Each point is reached from the start by the listed moves, each made once or not at all, plus a little noise. Say if it took an odd or an even number of moves. Then give how often each move was made.

Moves:
(1): [ 25.0 -23.7  17.0]
(2): [14.9 21.9 18.8]
(3): [-18.0  -6.8  19.7]
Start: [-4.8 -3.4 -9.4]
Points:
[ 9.1 15.4  6.6] -> odd (0, 1, 0)
[34.3 -7.2 25.1] -> even (1, 1, 0)
[ -2.3  -5.3 -13.1] -> even (0, 0, 0)

Moves:
(1): [23.7  9.9 -6.4 11.1 13.3 -5.2 -7.9 -1.6 -3.2 -4.0  6.3 -2.4]
(2): [ -5.7  14.9 -15.5   0.3 -17.1  -5.5  -4.0  -2.5   3.2  -5.1   7.8 -11.6]
(3): [ -6.6  17.4  21.2 -23.7  13.6   4.9   6.8   1.9   3.5   2.4   0.5  -2.3]
(4): [ -1.9  12.8   9.4  27.2   7.5 -11.9   1.0  -2.0  -8.6  -3.7   4.9   3.9]
(5): [-17.4  -1.9 -10.2   1.4  29.2   4.1   3.5   1.3   3.7  -6.8   9.2  -3.7]
(6): [-7.4 -3.2  0.8  0.2 -9.6 33.6  0.9 10.7 -4.0  0.6  1.5 -5.4]
(7): [ -0.8  -7.4 -10.4 -15.0   3.0 -20.7  36.6   9.0 -13.5 -19.4  10.8   4.1]
(8): [ 3.8  2.7  1.0 12.0  3.5  4.1 -6.2 13.6 14.6  8.1 -2.2 -5.4]
(9): [  9.4  -0.3   3.2   4.7   1.4   4.6   6.3 -13.5  17.5   2.6   5.0   4.5]
Start: [-15.7  -7.2  14.0   2.1   3.6  -5.7  -2.3   3.9   6.4  -6.9   9.5  -0.9]
Points:
[-29.9  44.6  10.8  21.2  42.4  12.5  -4.0  14.2  -1.3 -23.6  43.7 -22.2] -> even (1, 1, 1, 1, 1, 1, 0, 0, 0)
[  7.4   1.6   8.2  24.6  11.3  27.2 -16.9  24.4  11.5  -4.0  16.3 -10.7] -> odd (1, 0, 0, 0, 0, 1, 0, 1, 0)
[-24.5  36.6   5.7   7.8  47.1  -1.4  41.9   6.4   7.8 -39.5  58.0 -16.0] -> even (1, 1, 1, 1, 1, 1, 1, 0, 1)
[ -4.9  22.8   7.7 -22.6   9.9   8.6  35.9   8.2  10.8 -31.9  38.6 -14.4] -> even (1, 1, 1, 0, 0, 1, 1, 0, 1)
[-42.3  -2.3 -25.2 -10.1  20.9 -28.3  34.4  11.9   1.0 -38.8  39.9 -14.3] -> odd (0, 1, 0, 0, 1, 0, 1, 0, 0)

Moves:
(1): [ 31.2   5.8  -0.8   3.1   4.8   7.7  -9.4   8.8 -10.9   2.2  -9.1  -0.1
  -1.0  -5.8  -0.1   0.3  -6.6  -1.5   3.6 -10.7  -1.5  11.5]
(2): [-7.1 15.6  4.7 -1.6  0.4 -6.9  6.2 -3.2  1.4  4.7 -1.6  6.2 -2.5 23.9
  5.2  0.0 -4.8 -4.3 14.4 -6.5 -0.7  5.4]
(3): [  1.1 -12.0  12.8   3.7  -4.9 -13.6   6.2  -5.3   1.6   2.7   3.9  16.5
  10.5  -7.4  -2.6  -2.6  -1.7  12.0   4.6  -1.2  -2.8  -3.2]
(4): [ -1.4 -10.2   7.3  26.0  -7.5   2.7  -9.2  -7.1   0.9   1.5   3.2   2.2
  -8.4   9.7  12.9  -9.4  11.5   0.7  -0.7  -2.9   0.0  -5.5]
(5): [  9.1  -6.4 -10.4  -8.5  18.6 -14.6   2.4   8.1  -4.7  -4.7   7.2  -1.8
 -14.7 -13.3  16.5   0.5   5.3 -12.7  -6.4   7.8 -17.5  -2.4]
(6): [  5.1  -2.4   3.3  -3.9   3.1  20.6 -12.7   2.8  -5.5 -14.7   4.0   7.2
 -17.2  -9.8   1.8   7.1  -3.0   4.8   5.3   2.6   4.1   2.7]
(7): [15.8  2.0 -6.5  8.1 -9.2 20.1 16.5 -5.6 10.4 -5.0  0.0 12.3  4.5  7.0
  6.6 -5.8  5.8  1.8 -2.5  7.0  7.4  2.9]
(8): [-12.3 -10.8  -8.6   0.6  13.1   6.0  -9.7  14.4 -14.6   6.9   6.0   5.7
   8.7   1.6   2.3  -8.7 -10.6  -0.9  -3.4  -3.6 -17.6  -1.4]
(9): [-3.5  3.3 15.5  9.6 -5.0 -3.3 14.0 21.3 21.7 -3.4 -4.0  1.3 12.2 -2.9
  3.9 -4.2  0.8 -8.9 12.9  0.5 -0.9 -6.7]
(10): [  1.4   4.4   3.0   4.3   1.9   7.3   9.7  -2.0  -1.9  13.4   0.5 -13.2
 -11.9  -6.7 -11.0  -7.3  -5.9  10.5   2.3  10.7  -5.8  -8.8]
(11): [ 10.7 -11.3  -6.5  -1.4 -15.7  -5.7  -1.4  10.9  11.5  -0.9  19.6   0.8
  -0.6  13.2   0.3   3.8  -5.0  -2.3  -7.6  -9.3  -1.5 -12.2]
(12): [ -1.3  -1.0 -10.2  10.0  -6.1  -7.7  -2.2  -3.9   4.2   8.3   0.2  13.2
   0.1  -5.0  -8.5   6.0  -3.5   1.5   2.1  11.0 -12.6   0.3]
(13): [  0.1  10.4   4.5  -1.3   5.2   4.6 -13.5  -9.3  10.1   8.6   7.7  -3.2
   3.0 -12.3  -4.2 -12.1  -2.2   9.3  -8.0 -14.5   8.8  -2.9]
(14): [  3.9 -17.3  -3.5  -7.4  11.8   3.3  -7.7  -4.8  10.1   3.1   4.5  -3.4
   2.4  17.3   5.2   3.6   2.7  -3.8  -0.7  -1.0  -1.8  -0.2]
(15): [ -7.3  -3.9 -15.9  -7.5 -11.8   0.4  -0.5 -10.3   0.0  -3.1  -6.1  -9.4
  21.2  -5.0  18.1   9.7  -8.1  10.5   7.6   6.2 -10.9 -16.5]
(16): [ -6.5  -6.9  -6.0  12.3   7.8   5.0  16.4   0.2   5.4  -4.8  -4.6   1.3
  -5.8   0.4 -10.9   8.3  -1.9  -4.0  -6.3  -8.3   0.8   9.5]
(17): [ 4.2  0.5  3.9  9.4 -5.1  1.5  2.7 16.7 -8.0 15.7 12.8  0.6 -3.9 -7.5
  1.2 15.1 10.3  7.8 -1.4 -1.9 -0.3 16.1]
(18): [  8.7   9.2  -9.6   6.1  -8.0  -7.4  -7.4  -2.9  13.8 -21.0  18.2   0.8
   8.2   4.8 -13.6  -5.6  13.1   5.0  -3.0  10.6  -7.4  -9.8]
(19): [  8.8 -12.2  -5.4   3.8   4.8  -2.2   6.0 -10.9  -5.4   1.9   1.3   1.3
   6.4  -1.0   2.7   5.9   3.0 -15.6  11.8   4.5   0.6 -13.7]
(20): [  3.8   3.0  21.0   0.8   6.4   8.6  -9.2  -3.2   0.8  -6.7   3.8   0.6
   9.7   4.8  -1.7   4.5  -0.5  -1.6 -11.9   9.2 -13.0   3.7]
Start: [  0.8 -18.3 -12.1  10.4  12.6 -10.4  16.0  -8.1 -13.5  15.7   0.4  -2.4
   0.7  13.5  -1.3   5.6   3.2 -20.8  -1.1 -10.0 -11.5 -12.8]
Points:
[  6.1 -17.0  -7.7  20.1  42.6  -6.2  15.8  -7.1 -11.0  -1.0   8.4  22.7
 -30.7  12.8   3.4  29.1  -3.5 -37.8  -3.9   4.0 -52.4   6.4] -> even (0, 1, 0, 0, 1, 1, 0, 0, 0, 0, 0, 1, 0, 0, 0, 1, 0, 0, 0, 1)
[ 19.6 -12.6 -25.4  36.5   9.4 -21.1  54.7   9.0  46.5  17.5  23.0  28.5
  -3.3  26.1   6.1   4.7  -3.7 -44.5   0.1 -21.9 -27.7 -21.9] -> even (0, 1, 0, 0, 1, 0, 1, 0, 1, 0, 1, 1, 1, 0, 0, 1, 0, 0, 0, 0)
[  2.6 -61.6 -54.8  19.5  31.1 -38.6  30.8 -12.1 -17.8  -6.4  27.2  11.1
  37.4  -6.0  10.8  11.9   3.0 -24.6   4.6   5.4 -65.3 -52.2] -> odd (0, 0, 1, 0, 1, 0, 0, 1, 0, 0, 0, 0, 0, 0, 1, 1, 0, 1, 1, 0)
[ 71.2 -21.2 -14.6  26.5  15.1  24.9   5.9  -1.6   5.4   2.5  75.0   4.2
 -13.2 -10.9  -2.3  11.8  23.1 -14.5 -24.5  13.6 -35.7 -37.7] -> even (0, 0, 0, 0, 1, 1, 1, 0, 0, 1, 1, 0, 1, 0, 0, 0, 1, 1, 1, 1)
[ 66.1 -50.6  -6.6  30.2  48.8  30.1  -0.5  16.3 -30.3  35.1  33.9  35.6
 -12.0  -9.9  10.9  18.9  -6.6  -0.3  -8.6  20.9 -73.7  10.1] -> odd (1, 0, 1, 0, 1, 1, 1, 1, 0, 1, 0, 1, 0, 1, 0, 0, 1, 0, 0, 1)
[ 72.9 -38.1  -9.8  23.5  12.8 -15.2  18.6  12.8   4.9  36.8  40.5  42.8
   1.1  41.1  21.7  31.8   3.1 -21.7  -6.2  -5.0 -56.3  10.0] -> even (1, 1, 1, 0, 1, 0, 1, 0, 0, 0, 1, 1, 0, 1, 0, 0, 1, 0, 0, 1)
[  9.8 -40.6 -14.1  36.9  24.0  -4.2  24.7  23.8   5.6  31.8  40.4  -8.9
  21.7  18.6 -15.7   4.5  17.4 -26.8  16.7   9.3 -44.7 -36.0] -> odd (0, 0, 0, 0, 0, 0, 0, 1, 1, 1, 0, 0, 0, 1, 0, 0, 1, 1, 1, 0)
[ 50.1 -52.0   6.0  47.3  26.3  40.5  -7.7  -1.3  -2.7   9.9  22.2  -8.6
 -30.0  33.4  -5.9  16.6  -5.7 -17.6 -15.2 -22.9 -32.5 -12.5] -> even (1, 0, 0, 1, 0, 1, 0, 0, 0, 1, 1, 0, 0, 1, 0, 1, 0, 0, 0, 1)
[  9.2 -63.0 -32.5  40.0  -3.0   9.2  14.9 -22.1  -6.3  -1.3  20.9  -0.6
  -5.0  19.4  26.5  31.2   1.6 -27.4   7.9 -14.0 -16.6 -48.4] -> even (0, 0, 0, 1, 0, 1, 0, 0, 0, 0, 1, 0, 0, 0, 1, 1, 0, 0, 1, 0)
